Each row is a point. The window is the flat piece filled in between its corners: a triangle in 3 columns, a solid with four corners in 4, and so on. A path goes straight from each point to the next, and from the last back to the first. After which points does the path pass through the window?

Window (4 x 4):
[[-59 -65  20 -12]
 [-14  -2 -28  -3]
 [-68 -27  35 -11]
 [ 49  15 -17  -1]]
Path:
(1): [-33   7  -1 -57]
(2): [ -8 -11  -3 -25]
(3): [-25   2   7  37]
(4): [  2 -26  12  25]
(5): [-12 -24  12 -48]
(6): [-24 -21  19 -42]
(7): [-25 -33  29  11]
(8): [  4   2 -15  16]
(9): [ 21   0 -26 -57]
(10): [-90 -44  10 -52]
(11): [-95 -56  40  26]
(12): [  6 -20   2  24]
(13): [ 11  -5  -7 -20]
(14): [-49 -22  -3 -46]
(15): [-55 -40   4  35]
(16): [-27 -14  20  20]
Through the window after points: 2, 8, 12

Window (6 x 6):
[[ 35 -53 -31  53  64  44]
 [-19 -31 -77 -28  47  -6]
 [-48  29 -49 -28 -72   3]
 [ 18  28 -74 -13 -38   3]
 [ 50 -53  34   6 -24  13]
 [ 25  43 -14 -27  53  -2]]
Path:
(1): [ 43 -16 -40 -30  37  66]
(2): [ 19  -5 -57  33  39 -50]
(3): [  2 -29 -43  46  44 -36]
(4): [ 22 -38 -46  -4  41  66]
(5): [-20  32 -69 -54  19  40]
(6): [-14  46 -72   5  14 -42]
(7): [  0  -9 -50  15  30 -28]
(8): [  2  -8 -45 -46  40  40]
(9): [ 34 -40 -30  12  54  55]
(10): [ 20 -34 -38  45  48  13]
(11): [-13 -21 -61  -6  25 -22]
(12): [-12 -24 -64 -35  32  23]
(13): [  3 -17 -27 -42 -15  73]
(14): [ -3   1 -29  28 -11 -51]
(15): [-14 -16 -63  -5  31 -24]
(16): [ -2 -39 -74 -52  37  50]
Through the window after points: 3, 7, 9, 11, 13, 15

Window:
[[ 40 -19  45 -53  39  42]
 [ -6  51  51 -21  32  14]
 [ 48   4  52   9  68  53]
 [  8   0  77 -10 -76 -15]
 [  8  28 -14  37 -27 -35]
 [-83 -45 -12  23  30 -11]]
Path:
(1): [ 17  -6  69  -4 -27 -42]
(2): [ -4 -39  27 -19  36 -46]
(3): [-43   8  20 -13 -26  67]
(4): [-32   2   5   0   4  40]
(5): [ -7  -6  34   1  15 -29]
(6): [40  0 52  7 70 17]
(7): [29 11 36  7 21 95]
(8): [-16  22  41  -8 -18  18]
(9): [  8  -8  66  -8   8 -36]
(10): [  2 -24  43   9  58 -14]
(11): [-13  -8  16  14  33  35]
(12): [-16  14  26   2 -68  31]
Through the window after points: 4, 6, 8, 10, 12

Window:
[[ 27  -8  -3  26 -50  56  -6  20]
 [-28  -1  42  12   1 -19 -17  29]
 [ -1 -83  28 -95  64  45 -13  11]
 [ 54  42  10 -31  30  21 -76  28]
 [ 31   8  -6   9 -13   7  49 -16]
 [ 40 -48 -82  20  32   6 -63  13]
 [ 62 -33   7 -47 -13  -9  -2  -3]
 [-12 -22 -93  15 -72  -6  47 -15]]
Path:
(1): [ 26 -21 -21 -17  -1  15 -13  52]
(2): [ 36 -45  -1 -48  34   1   9  58]
(3): [ 11 -45  27 -58  -1  34 -32 -59]
(4): [ 32   6  24 -14  12  26 -58 -33]
(5): [ 33  -2 -14 -11  22   2 -14  78]
(6): [ 11 -41 -11  -7 -13   9  11  43]
(7): [ -7 -20  11   1 -19  27  -5 -39]
(8): [ 29 -37  12 -29  -5   2 -23 -31]
(9): [ 43 -18  -1 -36  -2   9  15  57]
(10): [ 48  16   7 -21  30  22 -20  90]
(11): [ 43  24  -1 -26  13  15 -65  -4]
(12): [ 25 -22 -12 -28 -19  29 -63 -40]
Through the window after points: 2, 8, 10

Window, 8 rows:
[[-36  13 -48  17  -3 -67  32  46]
 [ 16 -19  36  28 -52  95  20 -74]
 [ 13 -29 -30 -21 -50 -29 -69 -31]
 [ 36  57  66  26 -28  -5  23 -80]
 [-12 -44  16 -21  40 -16 -36  -8]
 [ 25  14 -14 -48 -64  75  39 -27]
 [-16  76  42  32  -8  -4 -29 -55]
 [-20   4   8  -7 -42 -33   2  52]]
Path:
(1): [-41  -2   7  -6 -60  -9  33 -21]
(2): [-19  -2  24  -3 -59  25  15 -75]
(3): [ 21   3  27  26 -22  49  -4 -34]
(4): [ 22   7 -11   7 -31  23  -5  10]
(5): [-54 -19 -29 -56 -24   8  21 -20]
(6): [-66 -33 -15 -39 -68  -1  18 -44]
(7): [ 46  -2 -14  10   3  13 -44  31]
(8): [ 46   6 -20  41  39  16 -20  18]
Through the window after points: 2, 8

Window (9 x 9):
[[-29 -24  56  17  50   2   2  17  -5]
 [-45 -34  49  15  18  50 -52  25   7]
 [ -4 -42  43 -22   5 -20 -57 -20   7]
 [ -2 -19 -57 -60  43  57  81  95  -5]
 [-44  -6  10  -7 -16  -1   8 -16  33]
 [ 43  60 -81 -12   1 -16  16   2  39]
 [ 76  -7 -67   3 -16  13  53   5  32]
 [ -1  -8  -2  28 -36 -52 -33  12  19]
 [  4  15  55   2 -37  -9 -30  -8  -8]]
Path:
(1): [-20 -16 -31  19 -11 -43 -21  -2 -26]
(2): [ 11  -3  17  14 -29 -28 -25  17  43]
(3): [ 14  13  -5 -13   6  -3   4  22  37]
(4): [  6  11 -31   1   0  -5   4   1 -15]
(5): [ -7   3 -37  27  -8  16  14  -1 -62]
(6): [ 29   2  23 -21  -9  -4   1  16  49]
(7): [ 1 -7  5 -8  0  2 -5 35 27]
(8): [-18  -2 -37  15 -11   4   0 -11 -47]
(9): [-12  -9 -37  23  20  29   2 -23 -47]
(10): [  4  -8  64 -29  -8  -1  -7  37  67]
(11): [  6  -2   5 -16  11 -11  20  17  47]
(12): [ -1  -8 -17 -18  -5   2  -1   3 -35]
(13): [ 10   0 -23  23 -20 -19  -6 -24   3]
(14): [ 29   8  -2   4 -16 -14  -6  -2  45]
(15): [ -8  -3  13   9 -12 -15  -7  14  44]
(16): [-16 -17 -18   0 -25 -13 -11 -12 -30]
Through the window after points: 1, 3, 5, 7, 15

Window, 11 rows:
[[-38  40  95 -41 -39  13  72 -14  15  -4  -7]
 [-25   5  -6   3  19   0 -24 -18  26   6  11]
 [-56 -39 -14  -5 -35  25  -4  35  28  -2  32]
 [  9   2   2 -37 -11 -15 -13  29   0  41  12]
 [-40 -13  15  56  -8 -36  30 -16 -11   0  -5]
 [-28 -34  42 -40  25  -3 -58  41 -20   5  -6]
 [-28 -14  54 -12 -10  36 -20 -14 -42 -23  11]
 [ -2 -35  19  48  55 -19  41   9  -1  36  12]
 [-42 -74  18   9  15  47  37 -53  -8 -21 -35]
 [  6 -30  18   0 -14 -44 -61  13  38   1  40]
 [ 21   7 -14 -22  20  18  42  -9  44 -43 -21]]
Path:
(1): [-41  -7  15  -1  -8 -20  49 -23 -17   1  15]
(2): [-16  -1  62  35 -15  11 -11  11  22 -10 -26]
(3): [-22  39  51  18 -29  36   8  22   6  26 -48]
(4): [-31 -12  38 -35  -4  -9  25 -11  11  -9  24]
(5): [-11 -25  12 -20  36 -53  -6   9 -10  17  60]
(6): [-22  -8  25  18 -12  17   6  16   9   2 -15]
(7): [-11 -13  49  33   1  37  -8   1   1  23  -7]
(8): [-18 -25  14  -6  24 -11  26  -6 -12 -13  13]
(9): [-24 -19  23 -21   2 -24   7   1   7   0  27]
(10): [  2  -6  11  -2 -19  15 -12  12  38  -9  -2]
(11): [-3  6 16 12  2  6 -3 -4 20 -2 -9]
(12): [-55 -33 -20 -36  29 -14  14 -16  12 -15  28]
(13): [-25 -12  12 -15   5 -20  14   1   8   8  10]
(14): [ -1 -17  37  25 -14  11  -7  17  16  20  -9]
(15): [-35 -32  37  38 -14  25   0  -4  15  -3 -20]
(16): [-33 -33   2 -11  17   1  18 -11   4 -16  21]
Through the window after points: 1, 3, 7, 9, 11

Window (11 x 11):
[[-50  50  18  -8 -37 -81   5   4 -17  35 -30]
 [ 51  74 -31 -47  -8 -63  53  14  23 -59 -66]
 [ 22 -63 -11  18  16 -24 -47  48  -3 -10  15]
 [ 45  24   6 -40 -16  17 -83  31  52  -8  -3]
 [-24 -19  47  72  -2 -67 -21   8  41 -56 -11]
 [-43 -39  33  26 -22  16   6 -47 -40   8  35]
 [ 25  -5 -26 -87  -5 -33  22 -49  45  21  13]
 [ 25   0 -12  13  95  -1   9 -49  31 -23 -14]
 [-26  43 -55 -47 -40  20  37  84 -12 -12  41]
 [ 47  33 -66 -65  11   1 -40 -72  21  14  39]
 [-52 -14 -61  -4 -78  18  29   5  -5  39  -2]]
Path:
(1): [-44 -12 -21 -31  -7  -3  -8 -58  12 -24  14]
(2): [-10  10 -22 -88 -13 -21 -36 -26   0 -20   0]
(3): [ 16  17 -15  37 -53 -14  35  71  24  28  16]
(4): [ 70   6 -29   2 -14 -21  -3  -4  22  24  51]
(5): [-69   8 -24 -83 -30  -6 -15  33   0 -29 -36]
(6): [-65 -48 -20 -12  35  -5 -50 -21   7 -43 -27]
(7): [ 60  65  -1  12 -55 -11  50  12 -13  32  37]
(8): [ 42  13  36  43 -28 -45  13 -14  12  55 -25]
(9): [-27  25 -37 -54  -9 -22   1   0   6 -10  14]
(10): [-69 -11 -34 -78  11 -12  11   3 -35 -68   9]
(11): [ 29  29 -30 -38 -29 -12  23  15  35  26  18]
(12): [ 17  -5  18   5 -17 -12  11  -9 -20  32  19]
Through the window after points: 8, 10, 12
